Each row of a before or after table is a point. The points were changed in one or more steps. Then noise was added and the rows were shuffled. The steps act on columns, c1 being the first. Write out the steps. A step turns or swaps two columns, mirrors them in a line or flattens them onto one, adds a multiple of one to another, or multiplies or shifts one. Angles are multiples of 10 degrees, from the lower column toward the higher: turns from -170 to 170, lines from 10 to 170 but not 90. Use the fewest steps. Two steps may share a column if one is a turn and the other turns, adds or multiplies; they go together, in the order done. Otherwise the lowest column goes first.

Before (9 x 3):
[[-52 -12 -32]
 [ 16  20 -36]
 [ 30   6  -1]
 [  0  17  58]
 [ 19 -55 -10]
 [-15  20 -27]
 [ 28  17  20]
 [ 34  18 -28]
 [ 35 -37 -30]]
After (9 x 3):
[[ 18  -2 -58]
 [ 14 -15  23]
 [-57  20  13]
 [ 23  42  29]
 [ 17  17  40]
 [-10 -50  35]
 [ 17  36 -19]
 [-40  36  35]
 [  5  30  -3]]
Steps: swap c1 and c2; multiply c3 by -1

Before (12 x 8):
[[  1  55  23  25 -20  19  24 -22]
 [  0  26   2  48  22   9 -22  10]
 [  2 -34 -12  63 -11  41  -4 -50]
 [ 42  44  -9  37 -47  31   6  17]
 [-62 -16   2  46 -15  53  -9 -25]
 [ 12   2  -1  -2 -17   7 -12  20]
 [  7 -21 -28  53   2  18  11  22]
 [ 12  61 -14  28 -51 -43  23 -31]
 [-16 -41   4  27 -23   5  41 -19]
 [  8   9  49  12 -54 -75  23  18]
 [ -1 -20  -9  37 -32  -1  20 -40]
 [  9  16   7 -17  25  -2  27  -8]]
After (12 x 8):
[[  5 -29   6 -12  -2 -10  13  15]
 [ 16  31   0   0  61 -45 -26 -28]
 [  5 -52  -2   6  16 -51 -19 -42]
 [ 11 -62  -5  33 -36 -61   4 -50]
 [ -1 -10  14   6 -10  27 -30  -6]
 [-36 -45 -45  16 -47 -53   8 -22]
 [ 27 -52  -9  36 -16 -37  -8  23]
 [-14 -72 -10   7   9 -34 -43 -19]
 [ 35  12  25 -10 -11 -62  -8  19]
 [-30 -23  41 -10  90 -25 -26  17]
 [ -1  -2   2  52 -20 -13  21  12]
 [-17  27  14   5 -14 -34 -24 -19]]
Steps: turn c1 and c3 by 50 degrees; shift c2 by -30; turn c5 and c6 by 110 degrees; turn c4 and c6 by -40 degrees; multiply c7 by -1

Before, 11 rows:
[[ 54  19  67  44  16 -13 -32  23  59  11   2  48  26  -6]
 [ -6  -4  -9 -30 -14  22 -23   0  -2  28  -5  12   8  14]
 [-62  -3  11  63 -19  27 -47 -62  -3  36  -4 -57  34  -4]
 [  8   1 -41 -15  45   8  -2 -34  17 -56  12  31  51  25]
 [ 25  49  12 -18  -4 -18  -1  12   4   8 -30  47 -14  50]
 [ 33  34   2 -25  24  11 -18 -15  16  26 -63   1  42   6]
 [ 22  -6  16  -7  31 -18  21 -54   0   2  10  -4  30  40]
 [ 28   9  21 -28 -37   2  -2 -28 -10 -21 -61  15 -12 -38]
 [  6  13  -5  12   8 -24  28  30  33   6  21 -33 -10  10]
 [ 14 -38 -85  28 -26 -20  17 -38  13 -37  15 -10  19 -23]
 [ 34  16  52  40 -22  27  32 -39  17  15 -10  24  13 -40]]
After:
[[ 39  35   9  25 -18   0 -60 -18 -20  22 -24  -9  46  15]
 [ -6   0  28  29   6 -16  -4   4  11  27   4 -18  12  32]
 [ 25  52 -17   4  10  12  -9  -3  -8   3 -43 -50 -11  46]
 [  2  11 -21  -9  25  -7  36 -20 -33   6 -15  41 -13 -11]
 [ 29   0   0  31  -6  31 -62   1  46 -22 -11 -23 -14 -26]
 [ 17  -7 -21   5 -58  24  28 -21  -2  -3 -34   1  32  17]
 [ 31  16  21 -45 -17  55  -9 -30  34  15  -6 -12  15 -54]
 [ 13 -41 -20 -39  -8 -87   3 -26  37 -39   5  13  20 -20]
 [ 10   3  10  15 -42 -41  20 -27 -26 -59  -4 -23  52  18]
 [-64  -6  29 -54 -39  11 -22 -10  47  43  27  67  31  27]
 [ 57  20 -15 -57  24  71 -12 -42 -34  15  22 -39  27  14]]
Steps: swap c3 and c6; turn c4 and c12 by 170 degrees; turn c8 and c9 by 70 degrees; turn c5 and c9 by -120 degrees; turn c7 and c14 by -40 degrees; turn c7 and c11 by -60 degrees
